Each row is a point. To make a cloud, some directions were put in groups of two or more. Within a group, all points are equally far from the middle, so they leave a hole (a ring in 2 directions, a hollow ball in 3). The other directions are filled evenly. Then the cloud was stretched, turned, moved and blurred a little. How many holes are there, and how many directions does each take, smallest first?
In the rows, 128 means zero.

Cloud (22 x 3):
[[ 87 171 110]
 [ 92 116 108]
 [147 168  89]
 [144 165  84]
 [147 114  99]
 [112 143 163]
 [ 98 111 112]
 [ 90 116 117]
 [129 102 121]
 [140 139 160]
 [160 134 141]
 [116 104 110]
 [108 159  79]
 [ 92 116 109]
 [120 171  82]
 [164 136 103]
 [136 168 155]
 [ 90 175 109]
 [111 149  76]
 [116 121 157]
 [ 92 153 153]
 [145 124 152]]
Holes: 1 (3)

Cloud (30 x 4):
[[141 158 132 151]
 [147 177 137  90]
 [102 157 150 174]
 [105 154  95 130]
 [144 108 103  91]
 [144 132 143 165]
 [108 116 142 120]
 [100 112 156  97]
 [114 133 151 145]
 [123  95 160 107]
 [164 161 179  96]
 [128  91 103 134]
 [130  86 118 125]
 [107 105 198 115]
 [148 141 122 107]
 [ 99 172 181 123]
 [114 153 151 103]
 [126 130 133 166]
 [140 114 179  95]
 [ 87 162 158 157]
 [123 140 119 148]
 [ 92 107 120  83]
 [145 149  85 145]
 [146  97 147  72]
 [153 143 140  80]
 [140 101 138  81]
 [165 103 159  70]
 [113 152 106  96]
 [129  94 114 118]
 [152  89 111 138]]
Holes: 0

Cloud (47 x 6):
[[152 124 155 128 138  81]
 [113 173  96  95  85 114]
 [155 146  96 118  76 132]
 [104 168 126 154 103 123]
 [101 102 115 147 154 101]
 [150 102 118  78  95 135]
 [134 104 147  98 146  82]
 [155 155  90 132 129  99]
 [119  90 162 110 110 139]
 [ 76 137 133 147 120 100]
 [ 78 119 132 148 104 108]
 [ 83 138 147  97  89 103]
 [105 109 110  84  79  97]
 [148 162 155 112 154 111]
 [ 93 163 101 144 109 117]
 [155 136 126 152 156 122]
 [113  99 117 152 147  95]
 [ 85 141 134 138 162 111]
 [ 84 134 119 141 162 114]
 [153 116 123  88  70 112]
 [166 119 113  81 132 126]
 [ 92 165 145 141 112 105]
 [129 107 101  96  85  86]
 [153 130 165 126  92 144]
 [ 95 123  86 101 155 115]
 [125 170 119  80  79 132]
 [129  92 158 125 145 129]
 [121  99 100  78 139 122]
 [161 124 159 111 147 115]
 [ 85 125  87 120  97 108]
 [135 158 162 129  89 143]
 [153 166 107  96 107  85]
 [116 105 149 110 142  76]
 [ 93 157 150  96  86 122]
 [ 78 146 143 140 103 113]
 [113 168  90  88 150 110]
 [ 90 121 154  85 115 142]
 [118 109  94  97 107  77]
 [ 89 144 149 117 162 108]
 [153 152 100 101 106 161]
 [ 98 137 104  69 116 149]
 [123 105 144  96 144  78]
 [ 91 142 123  73  82 127]
 [ 91 127 146  96 154  90]
 [137 170 131  86  77 121]
 [146 161 154 131 144  94]
 [167 135 136  84 141 110]]
Holes: 3 (2, 2, 2)

Cloud (105 x 9):
[[ 99 112 118  78 147  74 141 129 131]
 [129 115  80 161 155 137 158 133 171]
 [128 121 143 107 102 159 180 103 133]
 [ 99  61  91 116  93 127 127 116 176]
 [121 112  66 142 125 179 154  95 152]
 [ 85 137 143  78 117 106 109 118 118]
 [129 129 154 138 104 159 115  93 126]
 [147 111  94 137 130 150 150 184 113]
 [140 109  87 137  98 145 129  72 126]
 [ 95 119 125 135 117 119  94 164  96]
 [124  99 135 116 107 184 163 157 107]
 [123  97  69  76 116 107 126 159 149]
 [132  80  71 127  72 153 125 119 160]
 [123 123 123  57 152 127 148 104 142]
 [150 133 151  83 130 137 127 163 142]
 [ 76  90 112 117 142 153 132 133  86]
 [139 126  82 155 139 130 126 104  84]
 [154 116  75  93 142 101  99 111 152]
 [ 61 119 121 118 130 154 133 129 101]
 [162 143  70 138 124 154 118 145 162]
 [125 119 147 153 110 147 102 115 108]
 [149 148  75 106 128 128 170 157 121]
 [134 140  81  97 108 149 167  88 107]
 [184 112 129 106 121 125 121 105 121]
 [ 86  97 116 137  94 123 149 104 101]
 [140  82 141 125 138 133  90 119 129]
 [146 112  80 142 136 125  97 107 107]
 [112 131  66 142  96 120 137  90 125]
 [ 80 143  98  75 142 133 114 117 140]
 [115 125 126  68 155 106 108 164 112]
 [146 164 121 107 149 117 151 140 155]
 [ 91 128 105  69 124 104 166 109 124]
 [152  64 127 114 114 134 151  98 157]
 [148  83 101  79 158 128 139 112 162]
 [144 138 102 100  89  82 126 156 136]
 [115  98  88 125  80 142  95 161 159]
 [148 161  65 104 123 138 137 113 144]
 [116 109  86  84 119 121 179 148 163]
 [ 76 142 134  82 147 139 122 147 110]
 [153 113 105 127  84 155 154  88 119]
 [133 110 131 111  77 109 129  88 158]
 [149 153 106 130 105 163  90 141 147]
 [136  76  88 128  97 108  95 136 143]
 [107  97  86 102  83 151 174 112 145]
 [160 153 110 131 147  98 128 140 112]
 [103 101 121 118 124  95  87 153 154]
 [ 68 115 111 161 101 140 135 129 159]
 [ 82 138 106 155 119 179 137 107 141]
 [ 77 138 130  93 120 127  90 132 167]
 [107 117 118 108 148  76 115 106 165]
 [157  79 129 127 125 106 150 146 167]
 [ 75 152 115 126 130 165 155 124 130]
 [132 106  87 143  79 141 163 159 111]
 [158 117 122 140 127 161  89 135 115]
 [106 117  81  65  87 127 159 121 116]
 [159  96  91 167  98 164 149 133 171]
 [170 113  78  78 103 136 131 130 146]
 [155 155 118 125 117 179 127 120 108]
 [128 111 135  85 142 183 161 127 108]
 [ 92 165 115  72 120 155 133 123 105]
 [166 167 120 116 133 114 132 128 126]
 [141 112 131  82 140 142  95 151 178]
 [ 97 113 123 164  84 132 136 108 140]
 [138  89 129 143 128 147 173 159 135]
 [121  82  70 106  95 132 162 137 187]
 [127 108 101 129  93  95 157 161 166]
 [122 132 101  87 151 120 104  82 138]
 [135 147 116 135 100 164 181 115 125]
 [156 115 115  84 106 169 152 140 173]
 [101 179 115 141 114 136 142 137 133]
 [ 91 108 138  77 137 123  97 124 130]
 [131 144 135  78 106 153 105 143 170]
 [132 153 124 108 144 152 176 155 131]
 [141 133 126 140  98 191 135  93 153]
 [ 99 113 119  61 123 169 141 119 110]
 [128  78 125  97 111 132  86 142 165]
 [147 107 141 144 136 116 173 140 143]
 [104 135 105  91 108 105 176 128 173]
 [113  90  75  86 136  89 156 134 139]
 [113 129  88 133  66 116 104 146 165]
 [104 101  63  97 114 105 170 117 103]
 [119 109 131 140 121 105  77 129 152]
 [ 96  75 107 111 107  90 124 141 129]
 [107 142  58 140 128 150 123 115 104]
 [129 153  97 121 123 101  82 112 144]
 [120 130 107  65 165 154 121 134  99]
 [165  85  71 118 142 150 138 141 144]
 [106  80 108  66 126 116 129 161 120]
 [ 92 128 106  83 124 112 120 184 122]
 [116 103 132  79  96  84 111 130 114]
 [174 109  79 100 107  98 151 117 121]
 [ 76 136 111 105 153 135 137 155 164]
 [137 123  92  82 175 125 135 115 154]
 [ 88 144 146  99 106 141 150  98 163]
 [146  69 115  83 142 151 160 126 110]
 [178  81  94 127 119 111 128 120 103]
 [110 112  67 132 133 178 114 154 151]
 [ 98  88  89 128 145 120 145  86 133]
 [156 138  84 155  98 109 111 126 149]
 [111 109  52 112  89 130 112 103 135]
 [133 120  63  92  84 163 112 128 176]
 [116 142 124  67  90 127 110 120 166]
 [108 118 109 134 119 184 180 123 123]
 [126 113 124 145 179 139 136 121 115]
 [108 105 135 154 114 158  89 143 142]]
Holes: 1 (8)

Cloud (105 x 9):
[[111 124 127  92 169 135 197 116 159]
 [127 163 124 123 145 173  86 143 107]
 [ 91 161 135 115 108 139 123 158 106]
 [ 74 140 123 141 101 127 104 132 137]
 [152  92 110  82 124 156 131 164 135]
 [ 79 116 106  97 155 123 116 169 132]
 [111 125 101 178 142 101 159  89 115]
 [195 129 121 132 113 116 155  95 121]
 [109 119  59 117 157 134 180 124 148]
 [114 166 105 118 113  94 128 139  94]
 [100 109 162 127 132 124 108 105 164]
 [133 138 133 119 150 203 131 141 160]
 [110 132 106  82 178 173 154 144 140]
 [110  96 146 113 102 117 176 128 150]
 [145  83 116  90 111 127 115 164 122]
 [143 107 173 130  94 123 144 102 151]
 [104 127  93 113  74 115 154 135 153]
 [ 65 130 125  94 113 107 159 108 154]
 [116 116 146  85 169 167 132 174 109]
 [127  93  81 132 108 128 127 160 153]
 [152 114 157 127 137 131 186  97  96]
 [101 130 122 111  66 149 122 117 112]
 [124 125 100 124 150 102 186 131 175]
 [105 109  89  93 148 191 126 158 106]
 [143 116  69 142 144  91 131 153  90]
 [136 113 129 103 125 110  80 160 127]
 [132 145  69 106  87 154 121 147 153]
 [116 130  84 127 125 180  90 115 102]
 [ 94 175 102 156 136 143 145  91 144]
 [156 149  86 125 169 124 113 147  97]
 [101 168 157 137 117 126 176 102 143]
 [134  92  73 109 105 165 133 119 113]
 [ 87 142 157 154 104 148 136 106 149]
 [156 114  96 104 145 133 194 102 113]
 [163 115 101  94 124 166 106 167 147]
 [123 129 135 104 192 186 140 146  88]
 [140 128 141 151 181  92 137 114 138]
 [167 143 105 119 128 119 172  79 129]
 [103  78 149 133 137 133 153 138 152]
 [156 128  93  84 130  96 107 100 129]
 [148 161 102  75 153 159 136 140 137]
 [130 129  86 167 113 180 142 141 124]
 [105 117 139 143 137 136 103 143  69]
 [ 90 120 110 121 119  97 149  70  98]
 [106 161 164 110 101 142 156 140 158]
 [ 83 159 104 114 139 122 114 127  79]
 [147  84 128 120 135 182 142 114 137]
 [123  95 142 105 120 159  79 124 119]
 [ 91 129 114  97 120 175 154  86 145]
 [122 138 164  93 100 182 128 133 132]
 [126 177 169 124 153 143 129 137 122]
 [114 107 138 134 142  90 100 121 147]
 [138 128  81 116 155 180 109 128 149]
 [135 170  82 117 100 137 143  77 135]
 [134 129  77 116 137  99 140 159 160]
 [118 160  67 109 168 131 141 138 122]
 [145 179 124 139 145 159 123 147  94]
 [150 122 124 100 145 140  99 180 142]
 [103 181 138 134 152 150 145  97 178]
 [141  91 161 128 117 146 111 155 126]
 [144 114 109  71 119  95 105 106 138]
 [122 119  85 110 132 109  98 173 103]
 [ 77 121  90 142 146 134 134  88 150]
 [ 93 133  70 119 152 116 144 174 137]
 [180 117 134 127 124 142 161 129  73]
 [104 134 132 147  84  97 149 121 178]
 [ 78 104  80 131 144  95 143  88 125]
 [121  63 131 126 138 154 147 166 112]
 [101 128  86 114  88 123 134 122 189]
 [123 117 140  93 121 100 176  89  94]
 [106 143 100 159 155 165 117  97 106]
 [197 126 121 141 142 138 126 152  86]
 [127 158 140  89 190 146 138 126 117]
 [129 159 113 118 102 120 153 132  71]
 [166 102 154 119 174 106 154 113 106]
 [158 107  97 140 169 150 182 156 140]
 [110 163 139 132 164 137 201 129 143]
 [126 173 129 172 139 102 129  96 125]
 [116  78 120  92 164 169 129 173 110]
 [194 102 129 127 149 160 147 148 120]
 [ 76 145  71 122 143 111 150 108 147]
 [102 113  78 100  94 166 126 106 125]
 [137 124 119  86 169 147 119  82 135]
 [140 107 127 123 155 144 164 152 181]
 [135 134 114 139 108 135 128 152  56]
 [112  97  60 148 113 133 127 130  88]
 [ 94  87 118  87 145 154 103 129  75]
 [106 145 159 127 148 130 109  80 117]
 [136 123 144 120  86 145 170 124 179]
 [140 126 106 108  83 160 150  85 122]
 [142 131  69 128 144 122  94 107 109]
 [142 128 102  99 111 131  96 182 123]
 [150 136 141 134 160 114 150 183  83]
 [148 143 120 113 137 190 164 161 136]
 [188 123  84 129 124 138 146 121 105]
 [149  90  93 131 155 145  98 144 137]
 [ 87 133 118 110  95 115  78 108 138]
 [136 121 100 130 145  92 145 156 171]
 [149 119 147 105 183 119 146  90  93]
 [156 137 178 149 150 131 163 104 157]
 [114  92 113 127 115 113  83 134 110]
 [145 162 122 126 168 122 126  71 158]
 [127 155  89 163 128 159 178 142 128]
 [112  94 111 160 109 156 162 103 107]
 [168 138  93 128 146 152 120 140  64]]
Holes: 1 (8)
